Each row of a before or after table is a point. One or more steps were done to the points. Then noise was added and the rows were shuffled. The steps act on columns, c1 being the first. Name the steps. A step turns or swaps two columns, mirrors them in a line or flattens them onto one, adds a multiple of one to another, or multiplies or shifts one. Angles are multiples of 10 degrees, from the lower column toward the higher: turns from -170 to 170, lines from 10 to 170 but not 90. Use the fewest steps. Two steps may share a column if one is a turn and the other turns, adds or multiplies; they go together, in the order done. Otherwise the lowest column goes first.

Before (9 x 2):
[[ 20  -4]
 [-41  51]
 [-33 -34]
 [-45 -33]
 [ 20 -34]
 [ 37  -9]
 [  9  39]
 [-19 -21]
 [ 38 -17]]
After (9 x 2):
[[-39  -9]
 [-12  26]
 [ 36 -19]
 [-30 -31]
 [ 63  19]
 [-20 -31]
 [-17  53]
 [-20  42]
 [-10 -19]]
Steps: turn c1 and c2 by -110 degrees

Before (10 x 4):
[[  2  11 -33 -27]
 [ 36  34 -11   9]
 [-35 -17  57  24]
 [-33   9  38 -33]
 [ 41  30 -30  20]
 [ 32  13 -49  29]
 [-14 -27  44  -9]
 [-33  19  52 -26]
 [ 30   9 -40   6]
 [-46   8 -21   2]]
After (10 x 4):
[[ 28  11 -38  27]
 [ 26  18 -49  52]
 [  0  15 -33 -12]
 [-32 -25  60  -5]
 [ 27  40 -12  15]
 [-46   3 -21  14]
 [-38  14  53 -50]
 [ 36  35 -28  35]
 [-35   3  36 -51]
 [ -7 -30  43 -30]]
Steps: turn c1 and c2 by 10 degrees; add -0.5 times c3 to c4

Before (12 x 6):
[[  2   7  21 -16   9  -9]
 [ 24  -4  -6   5  -2 -19]
 [ 31  19  -5  16  16 -11]
 [  8  18  16  20   8   6]
 [-21  24  20  10 -25 -13]
 [-10  -1   3   2  -1  -4]
 [-10   3  21 -19  16   4]
 [ 29  -1   4   6   9   6]
 [  4  37 -16  38   7   1]
 [ 10  -2   9 -10  -1  -9]
 [ -2  31   4  -9 -20   9]
 [-29  36  19   5 -28   3]]
After (12 x 6):
[[  7 -10  59 -25   7  -2]
 [ 14   8  53 -23 -14  31]
 [ -5  -8  72 -41   8   8]
 [ -2   2  34  96   7  37]
 [ 17 -19  44  12  16  -4]
 [  5 -14  69  25 -32  24]
 [  6 -12  44  41  33  19]
 [ -6  -5  54   5  -8  -1]
 [-20   2  70 -47   5   3]
 [  3   2  70  13 -41  36]
 [ 12   7  53  15  28  -2]
 [ -2   8  66  50  12  18]]
Steps: turn c1 and c5 by 50 degrees; swap c2 and c6; shift c3 by 50; multiply c4 by 2.5

Before (13 x 9):
[[-44  -5  38  -4   4 -41 -12   7 -16]
 [ 21 -36 -33  23  -2  31  60  32  37]
 [ -7 -41  25  -3   3  42  11   8  14]
 [ -8 -16   5 -19  -8  -9  66 -32 -16]
 [ 26 -31  62  21 -14 -24  58  16  -8]
 [ 13  40 -21   0 -41  26  38 -19  -3]
 [ 34 -31  -7   9  -5  40  62 -55 -26]
 [-22  26  -2  29 -22  35  18 -37  28]
 [  7  52  -2 -41   3  10  28   7  41]
 [ 12 -13   1 -48  45 -21  -5  -4  -4]
 [-51  31  17   9 -49 -30 -17 -51  51]
 [-28  34  35 -31 -40  41  13   0  34]
 [-49   8  56  10  41 -44  52 -28  32]]
After (13 x 9):
[[-47  32  16   9 -46 -27 -18  -5  93]
 [ 33 -31  -5   9  -6  40  62 -58  21]
 [-21  24   0  28 -22  36  18 -10  57]
 [ 24 -33 -31  21  -2  28  59  48  11]
 [ 26 -33  59  21 -14 -25  57  10 -23]
 [ 15  42 -22   0 -41  26  39 -17  13]
 [-42  -5  39  -5   3 -39 -14  -4 -24]
 [-47   7  58  10  41 -41  51  -3  56]
 [  8  52  -2 -41   3   8  27  30  35]
 [ 11 -14  -1 -48  46 -20  -4  -4   0]
 [-30  34  37 -32 -41  39  12  22  32]
 [ -8 -42  26  -3   3  41  10  15   8]
 [ -9 -16   5 -18  -9  -7  65 -35   9]]
Steps: turn c8 and c9 by -40 degrees; multiply c9 by 1.3
